Each row is a point. Examples show where two turns around zero, p and q, send a point. Where does a point land after both, in the order given? Backwards means that the second turn is done in reverse. Each puzzle has new turns, and all numbers are rounded.
In the rows, zero is written as 128.

Turn p:
[ 58 132] => [112  60]
[168 141] => [122 170]
[140 113] => [145 137]
[146 126] => [133 145]
Turn q:
[98 95] => [120  84]
[202 138] => [185 176]
[100 115] => [111 102]
[117 139] => [113 131]
[123 151] => [112 145]
Where do these land?
q, then p: [ 89 140] => [132  87]
p, then q: [102 129] => [137 104]
q, then p backwards: [204 129] => [179  72]
p, then q: [141 133] => [118 138]
p, then q: [105 109] => [154 114]

Turn p:
[104 188 142] => [ 91 154 176]
[154 150 153] => [149 156 151]
[119  89 126] => [139  94 110]
[135  85  91] => [133 108  75]
Turn q:
[130 153 123] => [137 105 121]
[159 132 143] => [155 129 150]
[173 120 106] => [127 114 177]
[ 50 107 139] => [ 92 164  64]
Where do these land?
p, then q backwards: [163 127 161] => [158 131 166]
p, then q: [163 126 122] => [136  97 143]
q, then p: [ 76 113 120] => [ 75 123 116]
q, then p: [169 113 134] => [157 137 160]
q, then p backwards: [ 69 161 102] => [105  90  71]

Turn p:
[122 106 138  71] => [109 146  80  98]
[ 94 142 134 169] => [117 139 181 136]
[146 153 102 119] => [157 104 127 111]
[133 156 157 191] => [110  98 181 168]
[145  82 110  89] => [145 154  71 126]
Turn q:
[184 108 157  94] => [ 87 143  68 123]
[172 138  81 163] => [155  68 101 107]
[ 83 142 112 108] => [119 134 180 119]
[106 100 105 110] => [132 148 146  91]
[136 112 167 154] => [147 150 101 158]
[ 86 169 146 138] => [127 125 174 170]
Where do these land?
p, then q: [149  99 139 110] => [147 103 144 107]
p, then q: [170 100 116 178] => [180 102  91 148]
q, then p: [114 138 158 112] => [115 125 164 128]
q, then p: [131 156 147  79] => [103 162 166 110]
q, then p backwards: [ 75 148  81 161] => [122 182  86 171]

Turn p:
[ 84 132 120 146] => [173 112 131 124]
[120 153 135 141] => [141 130 155 127]
[165  96 179 106] => [ 61 106 122 105]
[107 162  87 123] => [166 145 135 167]
[164 122  72 157] => [139 195 102 123]
[121 144 119 138] => [145 137 139 132]
[136  86 184  85] => [ 70  73 111 118]
Turn q:
[127 105 157  94] => [146  99 112 161]
[162 145 144 143] => [104 152 101 135]
[154 115 116 144] => [140 159 117 125]
[165 151 106 125] => [110 169 138 146]
[ 31 125 117 135] => [139  62 172  73]
Where do these land?
p, then q: [120  80 145 121] => [169 126 160 134]
p, then q: [ 98  86 144 110] => [182 139 143 129]
q, then p: [109 160 146 151] => [144  94 107 148]
q, then p: [115 141 147 182] => [135 109 104 179]
q, then p: [153 164  70 120] => [133 102 196 123]
q, then p: [163 172  92  96] => [157 109 187 101]
p, then q backwards: [138  93 153 117] => [112 149 159 147]

Turn p:
[145 159 122 139  94 127] => [144 154 139 157 154 133]
[120 141 120 134 161 141] => [120  99 120 138 129 105]
[137  69 120 115 156 153] => [119  90  90 100 106 160]
[ 96 179  93  94 128 122] => [139  99 192 155 130 112]
[111 106 129 171 129  82] => [151 150 119  78 138  95]
[163 148 149 110 105 117] => [135 166 132 161 111 143]
[124  94 164 132 123 154] => [ 87 138 104 108 127 149]
Turn q:
[121 116 157 124 161  54] => [135 117  61 149 155 171]
[117 112 150 130 141 151] => [139 149 139 135 155 119]
[145 138 149 132 130 140] => [123 152 122 111 131 121]
[175 137  31 137 122 130] => [150  69 160  74  66 139]
[103 133  99 143 133 126] => [123  90 141 131 137 121]
[116 110 127 146 103 129] => [110 128 153 140 133 145]
[137 160 156 110 116 151] => [112 162 117 123 115  94]
[110 116 154 100 119 143] => [134 157 131 162 131 114]
Where do these land?
p, then q: [176 131 120 132 155 150] => [128  98 167 103 123 150]
q, then p: [140 135 131 161 159 110] => [127  86 128 130 103 142]
p, then q: [ 95 151 163 135 105 107] => [101 130  81 144 142 107]
q, then p: [134  88 124  89 110 124] => [126 157 105 154 165 135]
q, then p: [134  99 165 137 151 159] => [124 122 118 173 106  95]
q, then p: [161 175  99 127 116 157] => [137 159 177 115 101 155]
p, then q: [ 88 175 126 102 151  99] => [ 93 156  96 152 145 171]
q, then p: [124  91 126 151  97 116] => [ 79 125 114 132 147 128]
q, then p: [100 106  97 119 107 130] => [110 157  98 106 142 130]

Turn p:
[152  97 106  97 121 179] => [155 136  60 137 132 114]
[190 157 127 146 138 115] => [105  82 126  89 134  94]
[121 117 187 104 155 118] => [147 110 161 176 155 112]
[166 119 145 133 116 166] => [128  97  91 144 111 105]
[114 131 104 179 145 153] => [ 83 163 120 125 100 112]
[117 174 146 136 104 113] => [137 109 167 111  95 137]
[ 82 117 142 123 174 130] => [129 172 159 163 146 114]
[101 111 160 120  65 107] => [148 103 139 155 109 193]
[109 129  37 113 133  72] => [122 180 128  53 171 171]
Turn q:
[ 91 137 175  86 162 173] => [130 153  57 175 102 117]
[166  83 103 184 132  68] => [138 139 186  46 144 112]
[ 78 162 154 168 100 154] => [177  80 124 163  92 117]
[146 107 108 111 103 127] => [126 133 136 121 162 156]
[171 172 142 109  96 161] => [ 96  92 111 140 108 186]
[121 172 134 105 144  96] => [ 95 143 151 158  97 120]
[124 109  95 129 160 137] => [115 132 117 117 160  94]
[125  84 113 133 127 108] => [147 152 142 106 158 120]
Where do these land?
p, then q: [119  88 126 178 153 159] => [153  96 165 157 123  85]
q, then p: [ 82 133 123 165  60 188] => [ 68 104  53 146 165 111]
p, then q backwards: [158 135 151 108 116  90] => [136 130  97 159  94 144]
p, then q backwards: [140 175 160  91 152 103] => [103 117  94 183 109 102]
q, then p backwards: [111 159 110 160  96 115] => [131 152 180 122 121 109]
q, then p: [145  66 105 152 140 143] => [160 138 129 108 184  97]
q, then p: [160 148 114  95 141 122] => [137 167 149 144 105 134]
q, then p backwards: [109 122 134  75 165 104] => [ 90 103 112 148 168 157]

Turn p:
[111  75 112  96  77 170 134 116] => [141  92 128 171 134 114 171  68]
[ 98 166  89 191 164 166 154 102] => [167 154  93 104  53  84 114 140]
[127 172 166 114 127 159 135 130] => [133 102  89 128 112 170 116 143]
[151 181  79 132 108 120 119 182] => [123 125 152 130 113 130  39 107]
[127 150 143 118 130  84 166 153] => [112 164 101 128 162 147  96 130]
[117  95  81  92 124 103 147 130] => [109 132 128 130 166  82 127  86]
[ 94 164 158 160 118 164  97 160] => [115 129 127 135  57 178 122 129]
[151 173 178 172 116  84 123 125] => [131 164 135 150 129 169 101 197]
[157  71 146 118 145 116 147 128] => [147 140 143 107 180 134 165 120]
[138  86 113 112 145 144  73  90] => [120  83 168 113 127  94 175 139]
[137  75 143 103 154  97 113  93] => [110 124 144 112 176 107 181 149]
Turn q:
[132 143 160 130  82 138 185 108] => [106  92  57 117 130 123 117 126]
[130  93  79 172 176 111 107 129] => [133 155 188 150  71 137 110 139]
[118 143  85 109 180 122 129 134] => [113 141 175 166 142 104 122 148]
[ 96 154 139 132  82 142 127 136] => [114 145  95  84 153 126 118 132]
[102 130 204 170  90 141 167 154] => [105  97  81  76 134 155  83  75]
[143 106  95 118 140 160 108 123] => [136 146 150 132 104  96 160 126]
[157 147 117 132 171 129  89 110] => [178 123 167 144 127 107 124 146]
[128 145 174 153  49  96 157 133] => [115  98  59  82 136 181 112 140]
[160 120  91 110 169 127 113 176] => [116 114 201 137 126 122 162 136]
[113 101 135  56 141 114  99  76] => [164 168 106 191 157 129 169 114]
Where do these land?
p, then q: [136 146 105 122 109 116  90 144] => [152 151 122 111 132 154 118  98]
p, then q: [108 158 149 170 137  85 118  86] => [ 87 120 158  76 157 149 114 148]
p, then q: [143 170 174 177 124 120 165 125] => [127 105 167  70 131  91 147 155]
p, then q backwards: [119 110 134  54 113 144 104 173] => [129 109 179 113 135 121 173 189]
q, then p: [136  54 156 176 127  98 176 132] => [158  94 137 197  81 105 169 105]
p, then q: [176  87 121  70 126 111  88 121] => [132 122 144 182 125 148 111  54]
q, then p: [125 135 159 121 150 175  94  94] => [139 125 148 123 170 105 108 181]
q, then p: [118 160  74 135 140 141 113 162] => [ 79 142 108 121 139 179 123 134]
q, then p: [108 114  70 103  93 164 150 139] => [ 87 166  76 150 125 116  97 110]
q, then p: [111 146 139 153 160 125 183 105] => [ 99 139 182 139  95 109 149 138]
